Rows are points. Each table stands for the endless flat space through its points: a line for two points, a plane for three, and so on. Write the one point that lies in both, or say that there is none.
In the rows, 128 means zero.

First:
[[135 151 135]
 [129 121  99]]
Second, 2 rows:
[[141 151  96]
 [129 131 124]]
They share: [132 136 117]

First:
[[111 134 137 113 131 145]
 [114 140 134  95 125 127]
 [118 135 128  92 126 122]]
Second (3 x 6):
[[105 127 146  92 115 140]
 [122 147 144 120 133 141]
 [123 157 128 134 137 154]]
They share: no point

First:
[[125 137 110 163 134 120 123 107 157]
 [149 173 122 127 158 156  93  95 145]]
Second, 3 rows:
[[135 160 101 126 171 154 116  81 173]
 [130 157 103 124 177 152 123  77 178]
 [128 133 135 158 141 126 109 115 144]]
They share: no point

First:
[[129 140 124 123 136 129 100  89 121 136 132 123]
 [104 145  94 148 136 109 135 114 101 106 147  98]]
Second:
[[119 132 102 130 135 108 131 100 116 108 138 101]
 [113 150 114 133 144 114 110 103 101 117 144 110]]
They share: no point

First (5 x 18):
[[ 84 110  90 102  90 153 177 107 133 128 140 133 146 141 157 131  73 121]
 [ 92 123 118 124  87 150 135 124 124 117 113 121 152 130 140 152 106 134]
 [105 138 129 127  95 145 134 129 132 111 117 131 147 130 139 163 115 135]
 [118 153 130 120 108 146 139 128 146 109 126 146 136 126 134 171 124 136]
 [111 143  94 104 114 162 149 108 151 126 134 147 126 115 124 148 117 137]]
Second, 4 rows:
[[116 135  93 120 100 168 145 114 137 111 132 143 136 126 125 141 101 128]
 [128 126  86 119  94 161 128 115 139 108 105 129 150  92 116 148  73 133]
 [ 92 141  91 109 103 163 159 107 144 117 147 148 143 139 149 146 111 120]
 [112 135 109 114 110 162 161 108 143 123 154 141 118 152 129 139 121 144]]
They share: no point

First:
[[150 106 126 128 141 116 145  88  92 109  94 171 130 146 156 104 131 150
  152 129 158 134  86 135]
 [154 108 114 169 158 118 128 111 115 109 136 125  83 131 114 149  84 108
  177 101 111 140 104 153]
 [147  98 103 153 109 138 146 132  99 115  86 156  97 144 153 161  98 153
  152 110 125 168 107 178]
 [153 107 127 135 154 111 140  84  99 106 110 159 121 141 144 107 122 135
  158 125 149 129  89 130]]
Second:
[[129 119  95 164 131 104 144 106  85 128 123 167 119 138 138 129  90 145
  165  98 139 134  97 166]
 [137 110 105 163 127 102 137 103  87 122 116 169 110 141 138 134  97 143
  155 105 134 139  98 157]
 [158  94 125 156 126 106 126 102  90 103 104 166  97 151 135 150 114 140
  134 126 124 153 106 150]
 [134 102 105 160 114 102 142  90 114 131 104 170  89 127 159 126  90 140
  158  98 140 137  86 130]]
They share: no point

First (5 x 24):
[[133 126 129 151 139 141 150 155 152 162 114 134 122 123 133  71  91 103
  188 136 108 128 110 125]
 [124 110 111 140 137 126 138 178 136 136  88 136 135 140 138  89 104 105
  176 131 137 134 110 102]
 [138 156 127 159 142 175 149 125 162 131 130 128 137 137 133  97  99 107
  139 135 111 142 110 138]
 [107  94 111 134 132 114 142 174 124 144  84 123 123 124 146  98  93 125
  179 144 133 128  92 112]
 [148 139 123 153 144 150 141 165 159 143 110 147 139 145 125  68 105  83
  179 123 121 137 128 109]]
Second:
[[134 141 122 148 135 158 142 157 151 134 113 135 140 141 138  70 100 109
  148 144 124 113  96 136]
 [121 167 135 180 122 156 169 170 129 135  95 151 182 144 138 106 150  94
  144 168 167 108  90 121]
 [127 164 138 159 128 150 151 164 135 147 113 145 164 153 147  88 129 103
  141 159 152 102  81 139]
 [110 102 107 151 143 148 158 137 141 124  95 113 130 112 135 112  87 116
  157 123 111 157 119 100]]
They share: no point

First, 2 rows:
[[ 91 115 157 127 131 162 153 115 137 130 109 127 113 131  90 113 116 162
  103 148 114  95 129 133]
 [115 119 133 127 107 146 145 103 109 126 101 151 141 123 114 101  92 134
  103 164  98 111 129 141]]
Second (5 x 24):
[[ 79 147 134 149 137 174 149 111 130 137 108 159 110 119 112 122 115 145
   70 158  72  99 129 141]
 [ 63 148 131 141 144 178 146 104 125 131 127 154 109 112 107 127 104 152
   72 173  70  98 118 148]
 [ 74 144 128 134 144 159 130 113 133 122 119 157 126 124  98 126  77 164
   92 191  78  82 106 166]
 [111 118 145  98 110 144 118 141 149 119  73 159 145 130 125  93  72 142
  131 179 121  80 136 147]
 [ 91 141 139 157 127 176 160 106 124 146  99 155 107 122 112 115 137 135
   66 137  75 108 138 128]]
They share: no point

First:
[[110 121 142  91 127  89 108 140 141 149 155 196 118 150 104 143 102 161
  127  97 105 142 115 140]
 [125  96 161 119 160 124 158 122 121 142 116 123 150 156 124 147 117 121
  139 101 167 105 132 145]
 [ 94  83 136 103 161 113 136 114 131 133 123 130 166 178 112 137  80 103
  129 107 135 140 127 142]
 [ 80  80 143 113 139  97 125 124 129 150 129 147 158 164  90 148  85 124
  116 102 137 125 133 143]
 [120 119 165 111 124 121 132 133 133 141 139 165 122 136 126 149 119 157
  125 105 146 109 110 159]]
Second (4 x 24):
[[101 108 161  99 150 119 134 120 131 148 139 137 132 173 127 152  98 140
  142  93 144 118 154 135]
 [110  91 162 111 169  72 132 136 138 153 119 152 128 176 120 163 124 115
   99 110 119 153 121 131]
 [104 107 155 107 159  90 133 130 140 141 131 144 131 163 122 150 105 122
  111 113 120 137 131 138]
 [122  81 149 115 133 116 137 130 114 159 123 166 155 153  92 148 117 144
  145  83 166 111 113 146]]
They share: [110 100 151 109 145 107 135 128 129 146 131 151 142 156 110 146 105 134
 130 100 141 121 127 143]

First (4 x 24):
[[150 148 155 104 141 132 148 138 117 118 129 139 149 134 157 108 107 166
   96 134 110 161 108 119]
 [149 148 133  98 131 145 158 125 119 133 146 155 130 148 142  97 128 147
  113 152 103 136  99 117]
 [134 140 125  95 133 147 161 125 118 105 163 163  95 147 137 116 120 149
   73 175 130 139 119 122]
 [155 152 153 103 139 134 149 136 118 132 126 139 158 137 156  99 113 162
  114 129  99 156  98 116]]
Second:
[[142 156 139  92 126 140 149 139 108 110 151 152 140 142 153  95 127 150
  107 145  91 151 113 112]
 [129 162 166  84 120 155 130 149  96 123 175 163 159 137 170 103 130 168
   96 140  86 170  98 137]
 [142 162 118  95 132 134 158 148 108  89 142 134 128 142 144  89 133 129
  125 142  85 139 128  91]
 [125 154 130  90 152 153 146 143 110  95 161 141 147 123 152  89 130 168
  106 130  90 146 128 111]
 [167 124 139 105 128 135 161  98 134 152 128 177 123 159 125 107  94 177
   82 169 132 134  95 126]]
They share: no point

First, 5 rows:
[[139 158 107 177 120 116 120 160 140 144 128 173 148  81 129 123 146 169
  131 125 134 131 138 119]
 [144 146 117 146 130 113 148 181 134 131 144 170 127 118 124 151 145 136
  130 114 106 147 124  99]
 [141 146 132 140 124 110 166 160 140 131 153 158 118 139 109 151 133 115
  112 135 112 126 124 102]
 [150 146 137 144 154 115 144 163 126 149 156 140 149 132 110 111 123 138
  112 116 146 139 152 107]
 [147 146 136 151 148 110 139 158 133 154 160 138 152 126 104 106 126 145
  114 119 152 135 153 113]]
Second (4 x 24):
[[122 146 137 163 134  92 170 170 170 164 141 130 140  81  98 122 157 167
  105 134 175 110 128  95]
 [170 146 122 145 129 115 123 146 103 138 159 165 152 149 114 123 101 127
  132 135 106 148 145 120]
 [142 166 135 163 148  90 140 178 140 140 157 128 152  93 126 104 145 167
  123 108 161 118 122 113]
 [128 150 140 171 137 117 167 158 151 158 153 145 124 107  94 129 135 149
   98 145 152 114 153  92]]
They share: no point

First (2 x 24):
[[125 142 110 132 162 103 102 120 138 104 109 134 130 160 149 102 136 129
  134 121 127 112 110 129]
 [124 145 111 128 158 102 103 115 136 104 110 127 126 156 149 107 129 126
  129 121 128 116 110 124]]
Second (5 x 24):
[[113 164  97  90 166  72 113  90 128 115 138 122 156 162 151 114 130  96
  134 137 168 105  91  92]
 [ 95 163  86 101 173  90 142  88 129 121 123 132 158 187 151 120 119 105
  107 121 156 115  80 120]
 [125 150 111 111 154  82  99 103 132 107 121 117 133 148 149 110 129 111
  134 135 150 115 107  99]
 [ 95 151  71  98 185  63 151  83 121 126 121 141 171 195 139 114 140  79
  103 145 191 110  63 108]
 [128 152 103 119 167 100 101 114 128 100 122 127 124 151 143 110 133 109
  130 122 131 105 103 121]]
They share: [123 148 112 124 154 101 104 110 134 104 111 120 122 152 149 112 122 123
 124 121 129 120 110 119]

First, 6 rows:
[[182 117 177 138 172 105 134 111 107 136 106 151 122 118 164 132 115  91
  132 137 163 121 120 169]
 [170 121 167 154 140 129 154 137 117 140 128 135 138  86 154 140 111  79
  128 119 133 135 152 175]
 [199  86 148 125 170 113 143 123 154  83 126 108 140 146 171 163  97 123
  119 135 141 136 138 167]
 [147 103 148 150 110 131 150 152 110  59 143  66 163 118 158 194 147 152
  118 128 146 118 177 143]
 [185  99 152 132 161 114 142 124 137  92 122 113 141 135 164 159 110 121
  119 138 147 124 140 164]
 [158 137 192 149 157 104 129 111  69 150  99 158 119 103 156 127 142  90
  135 141 180 102 121 161]]
Second, 2 rows:
[[146 125 151 149 139 110 141 136 104 112 124 119 146  99 155 158 134 116
  127 134 158 107 148 154]
 [158 137 148 167 142 119 150 118 113 103 103 122 161 105 152 155 119  98
  127 149 143 128 130 157]]
They share: no point

First:
[[129 133 131 162 135 140 123 169 145 144 124 142 145  90  91  72  81 138
  108 122  85 154  88 126]
 [138 153 124 142 134 142 108 147 162 125 121 121 139  89 112  91  98 146
  132 127  90 167 113 114]
 [146 133 130 152 152 156 128 143 136 147 105 139 147 107 114  99 102 152
  120 137 100 143  93 120]]
Second:
[[161 149 133 140 162 180 108 140 160 152 123 128 119  95 122 109 119 147
  115 124 101 164 104 136]
 [142 156 119 136 168 182 114 129 167 152 125 134 112 113 134  96 117 147
  119 123 103 166  97 115]
 [167 144 138 143 158 176 107 144 154 151 119 126 126  88 116 113 118 148
  114 126 100 161 106 143]]
They share: no point

First, 4 rows:
[[115  98  72 163 153 103 169 128 116 172 107 119 131 120 161 162 135 126
  165 156 127 126  71 163]
 [117 123 123 147 150  98 151 130 121 148 141 102  84 142 136 136 156 139
  140 174 134 102 114 138]
 [129 126 104 144 149  80 152 145 114 181 111  89 115 136 157 126 145 124
  142 184 155 116 108 129]
 [126 120  99 147 150  86 154 142 115 178 111  96 117 133 157 133 144 124
  146 177 149 117 102 135]]
Second, 5 rows:
[[138 119 105 128 158 124 180 133 134 146 120 115  83 141 164 141 156 132
  159 153 139  80  99 150]
 [145  96  67 130 117  65 166 168 113 171 113 150 129  91 149 172 155 114
  123 166  89 100  77 182]
 [112 107 104 142 145 108 154 137 119 171 117 124 105 127 158 161 174 123
  138 161 120 111 119 148]
 [138  81  62 152 121  60 138 161 113 173 113 150 131  87 152 191 158 105
  126 155  78 117  87 184]
 [ 94 116 126 153 165 129 146 121 121 157 130 103  98 149 141 132 155 135
  153 158 150 117 117 122]]
They share: [116 107 104 149 153 109 150 134 122 156 125 117 104 131 146 147 151 127
 149 155 130 109 101 144]

First:
[[116 106 121 126 127 113 111 128 115  99 137 111 170  82 159 108 111 105
  147  92 113 149 170 108]
 [131 147 100 140 119  94 112 105 135  99 138 164 136  91 146 105 100 132
  123  73 115 149 107 108]
 [ 85  86 150 123 139 199  93  96 118 113 173  87 149 163 139 110 148 147
  145 144 179 155 114  72]
 [130 131 120 117 103 115 105 123 121 122 125 126 143 100 157 116 127  99
  142 105 107 149 141 132]
 [152 148 128 110  95 113 120 116 150 147 146 150 140 142 165 150 145 152
  142 124 147 108 116 100]
 [133 138 110 133 120 100 117 113 139 110 145 159 140 110 153 122 116 149
  130  89 128 134 110  94]]
Second:
[[131 123 118 123 130 123 112 114 120 119 132 129 147 111 155 110 122 124
  141 107 125 155 123  99]
 [105 107 124 133 112 101  90 112 126 123 160 153 121 105 169 100 136 176
  141 115 119 137 139 105]
 [152 111  97 120 133 126 124 117 120  98 114 135 162  90 146 119 131 103
  132 110 137 158 138  93]
 [127 148 132 122 118 142 104 108 126 131 149 105 151 133 151 123  99 104
  148  86 108 143  99  98]]
They share: no point

First:
[[150 116  87 192  62 135 122 127 172 151 102 135 160  87 130 135 120 145
  143 131 116  87 133 131]
 [152 129 105 162 121 104 131 122 133 115  69 151 134 117 142 148 131 111
  144 114  94 127 105 147]
 [121 119  93 159  84 150  85 139 147 179 142 122 145  99 118  97 165 150
  161 154 128  84 142 135]
 [160 136 110 162 124  99 142 122 132 102  57 158 134 117 146 156 127 107
  137 102  84 131  92 146]
 [142 125  97 168  65 144 117 142 155 163 117 135 160  97 124 110 151 161
  146 124 110  83 127 115]]
Second, 4 rows:
[[140 101 110 177  98 130  98 118 108 112 113 140 183 108 138 115 144 152
  180 142 100 121 150 153]
 [106 129 104 145  92 152 118 140 142 138 107 130 121 118 140 121 168 134
  128 110  82  87 110 123]
 [149 138  95 153 110 125 115 121 144 143 114 152 159 113 143 121 134 125
  167 147 100 114 123 140]
 [141 105 112 182  87 126  97 134 116 118 109 140 167  93 122 125 145 157
  164 139 115 128 135 157]]
They share: no point

First (4 x 24):
[[157 143 163 133 122 101 102 117 125 115 134 159 130 132 178 157  99 109
  104 114 134 121 127 140]
 [154 157 139 122 125 100 109 118 127 123 155 131 141  98 165 155 125 128
  119 123 127 148 138 123]
 [135 165 134 125 135  93  93 130 103 117 166 131 153  92 144 152 119 134
  131 130 150 156 141 130]
 [158 137 141 122 115 116 119 124 139 135 123 131 135 122 177 149 125 110
  113 107 119 134 126 119]]
Second, 3 rows:
[[146 143 134 111 124  95 113 145 123 141 142 135 141 117 172 155  97 140
   97 114 129 134 136 156]
 [150 171 162 115 144  99 129 121 107 129 126 163 129 121 152 155 105 116
  117  90 113 114 152 132]
 [143 156 147 122 133 106 113 129 111 128 130 144 140 118 153 149 115 114
  124 104 131 131 138 126]]
They share: [139 145 136 125 125 109 103 136 115 129 134 131 147 116 156 146 119 116
 125 114 142 142 129 126]
